Rows are points. A path goes straight from each point to the next, and from the last back to the first. The post is the endless flat space through its rows: a point in 2 columns, a line in 3, a plane in 4, and so on, so that a path can go around it. How many times does the path go around the post? Going back the other way cancels.

Post (1 x 2):
[[0.5 0.6]]
Path:
[[ 2.5  3.0]
 [ 4.3 -2.5]
 [-0.6 -5.3]
 [-4.0 -2.9]
 [-2.8  5.6]
 [-0.3  4.4]
 [ 2.7  9.7]
 [ 2.3  1.5]
 [ 4.5 -5.0]
 [-1.1 -5.8]
 [-4.3 -0.3]
 [-0.7  4.7]
 [ 3.0  7.9]
 [-1.4  6.5]
 [-3.1  1.0]
 [-1.6 -4.1]
 [ 2.2 -7.1]
 [ 5.0  2.3]
 [ 3.6  9.7]
 [-3.7  3.7]
 [-2.5 -3.8]
 [-2.5 -6.3]
 [-1.6  0.7]
 [-0.8  6.0]
 [ 1.5  3.3]
 [ 2.7  0.5]
 [ 0.7 -3.6]
 [-1.7 -1.1]
 [-4.0  2.0]
 [ 1.5 10.1]]
Times around: 2

Post (8 x 9):
[[-0.3 -1.0  0.6  0.0 -7.1 -3.5  2.5  7.2 -2.4]
 [-0.8 -1.9  5.7  0.9 -3.4 -6.9  0.4 -3.2 -0.9]
 [-1.0 -1.4  7.2  0.7 -1.3  1.9 -3.6  1.1 -4.1]
 [ 5.4 -4.5 -0.8  3.2  3.9  1.7  2.5 -5.3  2.7]
 [ 7.3 -2.4 -7.2  2.1 -2.1 -5.9 -2.3 -5.0  6.1]
 [-1.4  1.6  4.4  0.1  0.1 -0.7  0.8  6.2  0.3]
 [-9.9  4.1  3.2  2.2  0.2  2.2 -3.2 -5.3 -8.1]
 [ 6.4 -2.3 -1.1 -4.4  1.0 -1.1  1.1 -4.4  2.6]]
Path:
[[  1.7  -5.1   3.1   5.5  -3.9  -1.4  -8.0  -0.3  -3.6]
 [ -3.0  -1.8   5.2   1.4  -1.0  -0.4  -9.0 -11.9  -2.2]
 [  2.3   2.0  -2.0  -5.3  -3.4  -3.3   4.4  -6.8   6.6]
 [ -0.3   6.8  -1.3   3.5  -1.4  -3.8   1.0   0.1  -5.8]
 [  7.1  -7.1  -1.6   2.5   0.1  -5.4   8.4  -1.6  -0.7]
 [  0.3  -2.3   1.3   4.9  -3.7  -7.4  -3.8   1.7   2.0]
 [  6.8  -4.0  -4.1  -3.3  -5.1  -1.7  -5.8  -2.1   3.3]
 [  0.8   1.0  -0.3  -2.5  -3.3   7.1   3.6   2.4  -1.9]
 [  9.0  -0.5  -3.3   1.2  -5.9  -4.2   5.3   8.1   0.3]
 [  0.7   2.4  10.2   1.4   1.7  -2.9   4.2   7.5   1.1]
 [  1.4   1.3   2.2   5.6   1.5   3.2   0.9  -7.1   2.2]
 [  1.4   1.8   1.0   1.2  -0.8   5.4   4.1  -2.8  -3.4]
 [  3.4   2.9   1.4 -10.4  -3.6  -3.8   1.4  -1.0  -7.3]
 [  7.9  -1.4   3.0   0.2  -0.8  -6.7   2.2   6.6  -2.7]
 [  9.5   0.3   0.3   1.0   1.2   0.0  -4.0  -1.6   3.1]
 [ -1.7   7.3   0.6   0.8   7.5  -1.7   3.3  -5.6  -2.0]
 [  3.4  -2.8   3.9   0.0  -0.5  -2.1  -0.6   3.2  -1.5]
 [ -1.0  -7.0   1.4   0.2  -3.3  -1.1   4.9  -1.1  -5.1]
 [ -2.1   1.7   4.0  -1.1   3.2   5.9  -0.4   2.5   5.7]
 [  3.2   0.6   1.2  -5.5  -4.4   1.9  -1.0  -2.6  -3.9]
 [  1.4   3.0  -2.7  -7.3  -4.0   0.5  -0.6  -2.3  -7.2]
 [  1.1  -3.5   2.7   2.8   2.7  -4.5  -1.2   1.1  -4.0]
 [ -3.8   2.5  -2.2   1.0  -0.8  -1.8  -3.8   3.3 -10.0]
 [  0.7   1.8   6.3   1.7   6.0   2.1   3.8  -5.1  -3.2]
 [ -1.8   3.7   1.9   7.0   5.8   3.1   7.0   3.9   0.8]
 [ -8.8   5.4  -0.4   4.4   2.6  -2.3   9.4   5.9  -5.7]]
Times around: 3

Post, 17 rows:
[[ -2.0   3.3  -2.4   4.2   6.1   0.2  -4.1   4.4   2.9  -5.1   0.1   2.6
    6.7   3.5  -0.7  -0.2  -0.9   4.6]
 [ -7.4  -3.0   2.3   2.0   0.8   6.7   4.1  -3.0   0.0  -2.2   2.5   4.2
   -3.2   2.1  -0.1  -3.2   2.0   0.6]
 [  1.1   5.2  -4.1  -2.0  -0.5  -2.8  -4.6  -5.8   1.4  -3.7  -1.8   2.4
   -1.8   3.5   0.7   2.2   2.8   0.6]
 [ -2.7   7.6   2.8   3.8  -1.1   0.6   1.9  -7.0   2.4  -3.8   2.9  -3.0
    3.4   0.9   5.3   1.0  -7.3  -1.4]
 [  5.9   7.3  -0.6  -1.3   2.3   3.9  -4.0   4.4  -5.1   4.5   1.3   0.6
   -1.1   6.2   3.3  -0.2  -5.1   2.6]
 [ -1.4   2.2  -0.6   1.9   2.5   6.9   1.2  -0.7   4.2   3.1   5.8   2.0
   -3.7   1.9   3.7   2.1   8.0   5.2]
 [ -2.4  -4.5  -1.6  -0.4  -1.5  -1.0  -1.0   2.1  -4.5   4.3   2.1  -3.6
   -3.5   2.4  -2.1  -3.5   2.4  -0.2]
 [  5.2  -3.4   8.8  -7.0   1.2  -1.8  -0.3   3.0  -1.0   2.2   7.8  -1.8
    5.5  -4.2   1.2  -1.9   5.5   2.6]
 [ -5.8   3.5   3.8  -1.3   5.3   8.3   7.5   2.2  -2.3   1.3   4.2  -1.0
   -0.1  -4.6   1.3  -6.3  -2.0  -2.4]
 [  2.1  -2.0  -1.4  -0.1  -2.2   2.2   0.3   1.7  -0.4   3.8  -2.5   2.0
    4.1  -0.3   0.4  -6.4   2.4  -2.0]
 [  3.8  -0.2  -2.2  -2.4   1.9   5.3  -1.8  -1.3   0.9   1.8   0.1  -0.9
   -2.8   2.2   5.1  -2.5   4.9   7.4]
 [  1.6   1.8   0.1   3.6  -0.9   0.5   3.3  -3.1  -2.8  -8.1   2.3   1.8
   -0.9   0.7   4.7   3.8   0.4   2.3]
 [ -8.3  -4.1   6.2   0.1   2.8   3.2   3.6   8.8  -1.9   1.6  -2.6   0.7
    1.3  -4.7  -1.6  -1.5  -5.4  -1.2]
 [  5.5  -1.5   1.7   0.2  -0.3  -0.4  -2.7  -1.7   2.0  -7.9  -3.7  -1.3
    2.3   6.0   1.7   3.0  -0.4  -9.9]
 [ -4.4   1.4   0.4   3.4   2.8  -1.3  -4.3  -4.1  -3.2   6.2  -4.8  -4.1
    0.6   3.2   1.7  -3.2  -0.1  -0.7]
 [ -0.6   1.7   1.9   3.7   0.6   0.3  -2.2  -2.7  -8.2  -8.8   2.5  -1.0
   -1.9  -3.9  -0.7   5.6 -11.7  -2.4]
 [  2.7  -3.6   0.8  -0.9   1.4  -2.6   3.9  -3.3  -0.2   0.9  -0.4  -3.2
    0.0   1.1  -2.2   1.4  -0.1  -0.9]]
Path, 31 rows:
[[  2.0   1.4   1.9  -2.2   8.8   0.6  -3.8  -3.1 -11.8   0.4  11.7 -10.9
   -2.5   1.4   1.6  -2.4  -8.0  -5.2]
 [ -5.4  -3.1   0.7  -5.7   0.7   3.3   3.1   0.9   5.1   1.3   3.4   5.5
   -5.7  -3.8   1.2  -5.9   9.8   0.8]
 [ -0.3   2.4   7.9  -1.7  -3.6   6.9   4.0  -1.1  11.2  -0.6  -0.5   0.7
    3.7   9.0   3.0  -6.4  -9.5  -4.3]
 [  1.7  -3.7   1.7   1.3   2.7   0.9  -4.5  -1.5  -3.8  -2.8  -6.9  -3.1
    2.1   4.0  -3.6  -2.1  -8.9  -2.7]
 [ -5.9  -6.5   0.6  -1.5   2.3   5.4  -1.5  -7.5  -1.1  -9.8  -8.4   1.1
   -7.5   3.5  -1.3   1.6   4.9  -7.1]
 [ -4.1   2.8  -2.7   1.1  -2.3   1.7  -1.2  -4.0 -11.1  -7.2   6.7   1.7
   -1.5  -1.6  -5.8  -1.2  -5.0  -9.8]
 [ -4.8  -1.5  -1.2   1.9   5.8   4.6  -5.6   4.6  -1.2  -8.1  -1.3  -2.7
    5.6  -0.8 -10.1  -4.8  -6.8  -5.5]
 [ -2.3   2.4   1.2   5.4   1.6   0.3  -3.3   2.1   2.2  -1.1   0.4  -1.0
    2.6   6.2  -4.7   0.4  -2.9  -4.3]
 [  6.1   2.2  -0.3  -7.3  -0.5   3.2  -5.0   6.9  -6.5   3.6  -3.2  -5.8
    2.8   0.7   4.5  -8.9   6.2   3.7]
 [  2.6   3.1   4.2   0.4   0.2   3.7   1.9  -9.3   0.0   5.6   3.9   1.1
    2.6   6.5   5.8   0.7   0.5   5.8]
 [ -5.3   0.6  -0.9   2.4  -5.2  -1.1   0.5  -9.7  -3.3   4.7   3.5  -1.2
    1.5  -3.2   7.1  -5.9  -2.7   2.1]
 [ 10.6   2.7  -0.9   4.7  -0.1  -4.2  -4.0  -1.3  -2.2  -0.8   0.2  -2.7
    2.7   6.1   5.2   2.6  -2.1  -0.5]
 [ -1.4   1.2   2.2   7.0  -0.2   5.0  -0.2   7.0  -1.9   1.3   8.7  -0.3
   -3.2  -6.6   0.9   6.3  -0.4  -0.5]
 [ -2.7   2.5   1.9  -4.5  -0.4  -1.9   3.7  -1.4  -4.3 -14.0   2.4  -0.3
   -1.4  -2.1  -2.9  -1.2   0.0  -2.8]
 [ -5.3   3.3   5.4  -0.2  -4.1   1.2   0.6   0.6   0.4   1.4   3.0   4.0
   -2.8   5.7  -1.0   0.4  -1.3   0.2]
 [  1.9  -0.3   3.9  -5.1  -2.8   0.1  -3.1  -0.5   3.4  -2.1  10.2  -6.1
   -1.0   0.8   1.3  -3.2   0.9  -2.4]
 [ -1.9  -6.6   2.1   4.4   1.2   0.7   4.0  -5.3  -7.8  -4.7   8.4  -0.6
   -7.3  -0.2   1.5   4.6  -2.5  -5.0]
 [ -2.4   0.5   6.5  -4.1   2.0  -2.5   2.2   2.1  -3.3  -0.3   2.1   1.0
    7.6   2.0   3.1  -2.6  -0.9  -4.3]
 [ -7.1  -1.3   0.4   5.1   3.1  11.7  -0.5   1.1   3.2  -3.0   0.5  -0.8
    0.9   2.6  -3.6   4.2  -9.1  -5.0]
 [  5.1   5.8   2.0   0.3  -1.1   1.6  -0.4  -0.5   1.5   3.6  -0.1   0.6
    4.2  -1.9   8.4   0.2   4.0   8.4]
 [ -5.2  -3.7  10.1   2.1   3.6   5.5   2.1   1.6  -0.6   1.9   4.7  -3.4
   -5.6  -1.1  -0.4   3.0  -1.9  -1.5]
 [ -3.5  -3.1  10.0   5.9   4.7   2.2  -3.2   5.8   0.1   4.7   1.7  -3.5
   -1.7   0.8   4.3   2.3   1.0   6.3]
 [ -3.9  -1.6   8.1  -1.7   0.5   2.8   3.8  -1.4   4.0  -2.1   1.7  -1.4
   -1.2  -1.0   1.0   1.4   3.0   2.1]
 [ -2.1  -1.7   0.8   0.3  -3.9   7.1   1.4  -5.4  -5.3   0.2  -2.1   2.1
   -7.3   4.7   1.9   3.2  -6.7   5.2]
 [  1.0  -3.1   0.2  -4.9   5.0   2.4   6.4  -3.2   3.5  -3.6  -2.6   1.7
    5.3  -0.6  -2.3   0.1  -0.9  -3.6]
 [ -4.8  -0.8   4.3  -1.7   2.0   4.9  -3.0  -2.5  -6.7   0.7   0.1   2.2
    3.1  -2.1   0.5  -1.6   0.7   1.7]
 [  5.1   1.2   2.0  -0.6  -4.6  -4.6  -1.7   4.4  -8.4  -1.4   5.4  -2.5
    9.3   0.8  -5.7  -7.4  -4.6  -4.0]
 [ -3.5  -5.9   9.9   7.7   4.3  -1.9  -7.9  -2.4  -6.0  -0.6  -1.0  -1.2
    0.8  -4.0   0.0  -0.3  -1.5   4.9]
 [ -5.6   5.7  -1.1   5.5  -0.4  -2.1  -1.6  -1.4  -5.1 -11.1   9.5   5.3
   -2.1   0.0  -2.3   2.8  -3.8  -0.2]
 [ -5.8   6.0  -6.6   2.1   3.5   0.8  -2.8  -0.8  -6.0  -1.5   3.7   0.5
   -4.0   0.7   1.1  -2.3  -5.5   0.4]
 [ -7.3   3.9  -5.8   2.6   3.2   2.0  -4.3  -8.4   5.1  -6.2  -3.3   2.7
   -5.5   5.6   6.6   9.6   2.6   8.8]]
Times around: 0
